Each row is a point. Examples show where two turns around zero, p and q, send a point. Where does a point land after both, in the order given? Backwards means that the second turn is done in reverse. Each puzzle has new turns, and all numbers are rounded.

Turn p:
[-0.51  0.06  0.39] -> [-0.53  0.31 -0.19]
[ 0.34  0.00 -0.86] -> [ 0.55 -0.74 -0.08]
[ 0.11 -0.22  0.62] -> [-0.18  0.49  0.42]
[ 0.22  0.17 -0.02] -> [ 0.27  0.08 -0.04]
[ 0.17 -0.34 -0.05] -> [ 0.02 -0.16  0.35]
[-0.33  0.33 -0.08] -> [-0.12  0.02 -0.46]
Turn q:
[-0.48  0.12 -0.09] -> [-0.42 -0.21  0.16]
[ 0.57 -0.40  0.36] -> [0.73 0.26 0.08]
[ 0.44 -0.30  0.30] -> [0.56 0.22 0.08]
[-0.21 -0.15 -0.05] -> [-0.04 -0.22  0.14]
[-0.42  0.36 -0.63] -> [-0.65 -0.39 -0.35]
[0.09 0.38 0.11] -> [-0.19  0.34 -0.10]
Where do these land?
p, then q backwards: [ 0.67  0.28 -0.14] -> [ 0.49 -0.51  0.22]
p, then q backwards: [-0.04  0.31 -0.20] -> [ 0.26 -0.03 -0.26]
p, then q backwards: [-0.15 -0.60 -0.16] -> [-0.62 -0.13 -0.05]
p, then q backwards: [0.18 0.24 0.17] -> [0.30 0.04 0.17]
q, then p: [-0.66 -0.24  0.33] -> [-0.50  0.52  0.30]

Turn p:
[-0.11 -0.37 -0.33 -0.29  0.18 -0.18] -> [-0.12 -0.33  0.20  0.03 -0.03  0.49]
[ 0.39  0.47 -0.44  0.52 -0.70  0.07] -> [ 0.55 -0.24 -0.49  0.50 -0.31 -0.61]
[ 0.14  0.40  0.15  0.63 -0.17 -0.22] -> [ 0.41  0.35 -0.38  0.33  0.22 -0.30]
[ 0.47  0.44 -0.33  0.22 -0.11 -0.32] -> [ 0.62 -0.29 -0.14  0.27  0.23 -0.26]
[ 0.03 -0.24  0.70 -0.50  0.24  0.56] -> [-0.48  0.36  0.59 -0.64 -0.14 -0.20]
[-0.27 -0.76  0.01 -0.20  0.42  0.04] -> [-0.31  0.13  0.37 -0.17 -0.20  0.74]
[-0.20 -0.04  0.32 -0.30 -0.22 -0.08] -> [-0.47  0.04  0.13  0.08  0.13 -0.15]
[-0.45  0.08 -0.07 -0.09  0.36  0.12] -> [-0.21 -0.01 -0.26 -0.39  0.10  0.30]
Turn q:
[ 0.10  0.61  0.36  0.07 -0.02  0.23] -> [-0.16  0.58 -0.06 -0.29 -0.35  0.08]
[-0.23 -0.26  0.55 -0.39  0.16 -0.25] -> [-0.55  0.07  0.03  0.48  0.23  0.28]
[ 0.25 -0.28 -0.64  0.19  0.23 -0.25] -> [ 0.40 -0.55  0.11 -0.31  0.37  0.01]
[ 0.25 -0.22 -0.47 -0.26  0.19 -0.24] -> [-0.06 -0.58  0.19 -0.24  0.25 -0.03]
[ 0.06  0.28  0.34  0.18 -0.38  0.92] -> [ 0.07  0.39 -0.58  0.00 -0.84 -0.14]
[-0.40 -0.08 -0.40 -0.24  0.10 -0.36] -> [-0.09 -0.17  0.25  0.09  0.51 -0.39]
[ 0.04 -0.33 -0.21 -0.08 -0.27 -0.66] -> [ 0.14 -0.37  0.62  0.28  0.21  0.05]
[-0.09  0.29  0.47  0.54 -0.02  0.61] -> [ 0.25  0.66 -0.57 -0.01 -0.38  0.13]
Where do these land?
q, then p: [-0.02 -0.41 -0.05 -0.26  0.34 -0.24] -> [-0.05  0.24  0.02 -0.24 -0.17  0.51]
p, then q: [-0.35  0.22  0.66  0.32 -0.01 -0.23] -> [-0.03  0.46  0.07 -0.54  0.44 -0.24]
q, then p: [ 0.03 -0.36 -0.10  0.51  0.00  0.12] -> [ 0.51 -0.11  0.24  0.01 -0.29 -0.03]
q, then p backwards: [ 0.20 -0.16  0.19  0.19 -0.57  0.02] -> [ 0.31 -0.43 -0.28  0.24 -0.19  0.08]
q, then p: [ 0.42  0.49  0.16 -0.29  0.73 -0.04] -> [-0.68 -0.40 -0.09 -0.66  0.02  0.05]
p, then q: [-0.23 -0.16  0.02  0.05 -0.59  0.56] -> [ 0.30  0.13  0.51  0.39 -0.08 -0.47]
p, then q: [ 0.15  0.42 -0.52 -0.48  0.67 -0.47] -> [-0.41 -0.72 -0.66 -0.05  0.21  0.45]
p, then q: [-0.19 -0.03 -0.37 -0.04 -0.57  0.27] -> [ 0.47 -0.22  0.23  0.42  0.00 -0.28]
